Rows are points. Two turns around zero, p and q, are shown by what they do to some points. Write where each new point lands after one turn and then the other. Backwards means that the second turn is done in reverse. Each puzzle has new turns, and all numbers are rounded.

Turn p:
[-5 -1] => [-5  1]
[  1 -52] => [-23 -47]
[-20  30] => [-4 36]
[24 23] => [32  9]
Turn q:
[-28  33] => [-3 43]
[ 30 -32] => [  5 -44]
[-5 25] => [11 23]
[  3 -26] => [-13 -23]
Where do these land?
q, then p backwards: [-44 -12] => [-45  -5]
p, then q: [10 -9] => [ -4 -13]
p, then q: [34 21] => [ 34 -21]

Turn p:
[-30  34  -6 -18] => [-35  18   6 -28]
[ -9 -18   3  35] => [ 0  3 10 39]
[ 16 -19 -21 -28] => [  5 -22 -35 -11]
[ 12 -28  36  27] => [ 28 -19  30  30]
[ 11  32 -11 -16] => [  2  21 -11 -31]
Turn q:
[-30 -21  -8  12] => [-27 -24  -3  15]
[ 21 -19  -2 -11] => [ 19 -17  -3 -17]
[ 28  50 -16  -1] => [ 26  49 -22   4]
[-49 -20  13 -11] => [-50 -19  15  -6]
[30 10 13 11] => [32 11 12  4]
Where do these land?
p, then q: [  7   5 -24 -18] => [ -7   1 -29  -9]
p, then q: [-18   3  76  10] => [  6  -8  76 -17]
q, then p: [ 15 -32  16 -32] => [  5 -45  -7 -21]
p, then q: [-21   6 -38  16] => [-24  18 -20  30]
q, then p backwards: [22 -9  1  7] => [21 -8 11  1]
q, then p: [ 3 15  1 -5] => [  0  11   1 -12]
q, then p: [ -8  12 -33  23] => [ -6  29 -16  26]

Turn p:
[-34 -44  -7  18 -29  17  15  27] => [-11 -42  11  37 -36 -15 -25  -5]
[ 41 -30  -2  -8  46  27 -40 -28] => [ 12 -18   1 -12  47  69  -3 -17]
[  9 -27  16 -25  19  22 -18  57] => [-17 -52 -21 -20  -4  26 -17  36]
[-19  30 -28 -19 -32 -12 -41  -9] => [ 11  30 -23 -24   2 -27 -44 -23]
[ -6   8  -6  20  15 -15   0   4] => [  1  -1 -11  13  17 -16  13   1]
[ -9  -8 -33  17  -2   1  60  -2] => [ -9  -9   0  28 -35 -15  42 -30]
[-31  35  26   3  16  -9  21 -18] => [-35  40   9  12  11 -17  17  14]
[ 17  31  31  33 -12  23   1 -36] => [22 52 16 31  3 24  3 18]
[ 34   6   3 -40 -22 -54   3   7] => [ 27  -1  16 -65  -7 -27  15   8]
Turn q:
[ -6  17 -33  23  16  10  31 -27] => [ -6   0 -32  14  23  15  44  -4]
[ 29 -28 -22  17 -30  19  12   7] => [  9 -17 -31  -9  -6  38 -19  24]
[-21  46 -13 -27   3   0   7  -7] => [  4  37  -5 -18  14 -16  26 -26]
[ 14 -25  25  15  55  12  13  11] => [-35 -32  38  10  12   7  16  30]
[  9 -45 -32  -9  32   1  30 -24] => [-20 -60 -21 -14  26   7  18  -3]
[-10 -27   9 -21 -28  31  20 -27] => [-25  -9 -14 -14  -4  36 -22 -37]
[ 27   9  45  -2 -20 -36 -22  26] => [ 40   6  47   2 -36  -7 -21  10]
[  5  26  26  10   0 -17 -63  -2] => [ 30  27  32  36   9 -30 -30   2]
[-30  23 -46 -32  -7  29  10   3] => [-18  34 -42 -38  22  -9  10 -15]
[-16   4  39  27 -21 -48 -38  41] => [ 22  16  27  30 -59 -41 -23  21]
Where do these land?
p, then q backwards: [ 37 -41 -15 -13  26   3 -45 -37] => [ 52  -4   1 -40  -5  21   8 -52]
p, then q: [-20  15  12  14 -15 -23  33 -13] => [ 19  10  13  14 -37  -3  27  -9]
p, then q: [ 46  17   8  23  -3  -2 -34  14] => [ 18  -5  10 -27  28  13   1  47]
p, then q: [-25  -4  -9 -24 -21 -31  33  34] => [ 18 -19 -13 -16 -48 -24  -8 -29]
q, then p: [-23   7 -30  30  -1  -5  29  11] => [  1  -7 -19  12 -36 -25  18 -23]
q, then p: [-17 -30   8 -19 -21  15 -38   2] => [  7   5  -5 -11  37 -10 -44 -10]
q, then p: [-41  37  19   5  31   1  12   6] => [-23  35  13  18  -8 -38  26  14]
q, then p: [ 23 -24 -42 -49 -26  15 -25 -30] => [  0 -13 -15 -41  45  41 -10 -43]
q, then p: [21 23 49 33 30 27 35 14] => [-34  10   4  42 -37  13   3  54]
